Rows are points. A path goes straight from each point to the next, and from the last back to the first. The post is the endless flat space through its rows: a point in 2 columns, a line in 3, a plane in 4, and so on, so that a path can go around it. Count how often the path circles the post. Going back the other way cancels.

Post, 2 rows:
[[-12  -9  32]
 [  8  29 -16]]
Path:
[[ -2  30  47]
 [-29  -6  45]
 [-39  16 -22]
 [-11 -17 -18]
 [  8 -26  -2]
 [  9   0  26]
 [ 20  37  35]
 [-45  20  60]
 [-18  33 -17]
 [-18  -8  -9]
 [ -1 -16   7]
 [-18  -4   2]
 [-40  31 -16]
 [-13  41  18]]
Times around: 1

Post (8 x 9):
[[  0 -16   4  -7  12  -3   9  33   5]
 [  9   4 -20  -7  13   9  35  -5 -22]
 [  4 -10   2 -10   7   9  -9  -1  11]
 [ 17 -19  31  25  24  -5 -25   4   8]
 [ 13 -28 -21 -30  16 -20  31 -12  13]
 [ 10  29  -3   2 -35   0  -8   9 -43]
 [  7  12 -56  26 -14 -41  13 -59  23]
 [ -9   3   8 -24 -56  -3  27   9   3]]
Path, 14 rows:
[[ 30 -34   8 -10  19 -22 -13  13   1]
 [ 22   5 -57   8  -8 -60  31 -11   8]
 [ 10   6  -5  -2   5  -1   2 -11   4]
 [ -6 -13  11  -3  36 -14  20  12  11]
 [-13   0 -13 -16 -20 -13  -9 -15   4]
 [  0 -14 -10  11   3   7  -4 -24   9]
 [ 12 -21 -10  31   5   9  41  37  13]
 [ 23  12  -1  -6 -10  44   2 -25  14]
 [ 14  -3 -18 -26 -18 -41  12 -18  25]
 [ 10  11  16  -9  12  -8  14 -13 -19]
 [-14 -35   5  -6   2 -35  16  26 -22]
 [  8 -24 -27 -12   5   6   1 -34   8]
 [  9 -16 -24  53  11   4  16 -21 -12]
 [ -3 -21 -32   4 -10 -10  33  -1  -2]]
Times around: 2

Post (17 x 18):
[[  0 -16 -13   1  13   6  30   9  13 -22  49   1  23  -4 -13  -1   4   5]
 [  3  -8   6 -31   6  -3  21 -32  -3   0  12 -15  30   5 -38  -7 -28 -39]
 [-37  28 -28   5   7  22  -2   8 -25   4   9 -36 -12  16  34 -17   9  37]
 [ -2 -28 -11   4  -4  -9 -40  -1  -4 -19  27 -12   0   2  16 -17  -1  -3]
 [ 18   2 -18 -11   3 -10  -6   2   2 -25  15 -23   8  47  -2  13  20  11]
 [ 10 -16 -27   0 -17 -30  -1 -38   4   0  37  -1   6  14 -43 -21  -1  16]
 [-33  13   0   1 -22  -7   4   6 -11  32   7 -16  -6  -3  44  33   0  28]
 [ -1 -14  -3  16  -7   3   9 -19  43 -18   3  12   6  18 -49 -23 -28 -31]
 [-53  31  -5   0 -18 -13  -9  46 -60   5  -1   8 -26  16  38  14  13  32]
 [-17   3  -5  15  -2 -26  -6 -15  -5 -41  13 -25 -23  -9 -10  19  -1  30]
 [-37  12  16 -22  -3 -20 -13  33  -9  19 -19 -22 -24 -13  25  -6  19  37]
 [  4 -27 -23 -22 -10  22  -4 -21   7 -26  -7   9 -10   3 -27  11   5  10]
 [-19   5  -8   5  17   2  -2   3   4  28   4 -18   5   1 -45  18  10 -33]
 [-17  33  30  15  -1  14  -2  12 -32  27   5   7 -47  -7  39  -4  29  14]
 [ 12 -14 -10   8  26 -11  -5 -35   9  -7  -8  13  38   9 -26  -1  -2   7]
 [ -2 -18  26  15  -7  28 -14 -23  10  -2  26  -7  25  22 -53   7  -8   1]
 [  0 -18   3  18 -17   5  22 -17  -4  -7 -10 -17  30  -2 -46 -12  29 -31]]
Path, 13 rows:
[[  4  32 -10  30  -2  -8   7   8 -36 -24  28 -18  -5   6   0  -7   6  24]
 [-22   6  -9   3 -15 -24  13  -5  31   1   9  19   8 -13  -8  11 -18  19]
 [-21   8 -18  -6  -9  26  18 -17  36   0   1 -21 -22  12  21  10   4 -22]
 [-17 -12  13 -20  12  -8  -4 -15  21  26   6 -14 -10   3   2  49  11  -2]
 [-14 -22 -23   3  -3  19 -23 -19   1  27   7 -27 -14 -11  23  23  12  29]
 [ 18  11  -8 -28  -8  -2  -3   0   8  16  -8  -9   3  47 -13   2   9  26]
 [ 22 -41 -25 -11 -16   0   6  14  -2   9  -4  -9   6   0   5 -18  14   1]
 [-20 -18  -8  10 -12  10  -3 -54   2   6   4  -9  -2   0   4  15 -42   9]
 [-26  -7  34 -24 -21  -6  31   1   7   9 -14   4  21   5  17   2  26  19]
 [-51  26  -4  -7  -9 -13 -22  -2   0  23  -6 -16 -27   0 -19  -4 -14   9]
 [  6  27   2  -3  -3 -28   9  14  19  16  22 -14  11  -1  -7  15  12  12]
 [  6 -13 -26 -40  -1  17  34   8 -28 -10 -16  -7  16 -20  -5   2  15  14]
 [-17 -12   1  -2   6 -14 -29  -4  -4  33  14 -23  17  11  11  21 -22  26]]
Times around: 0
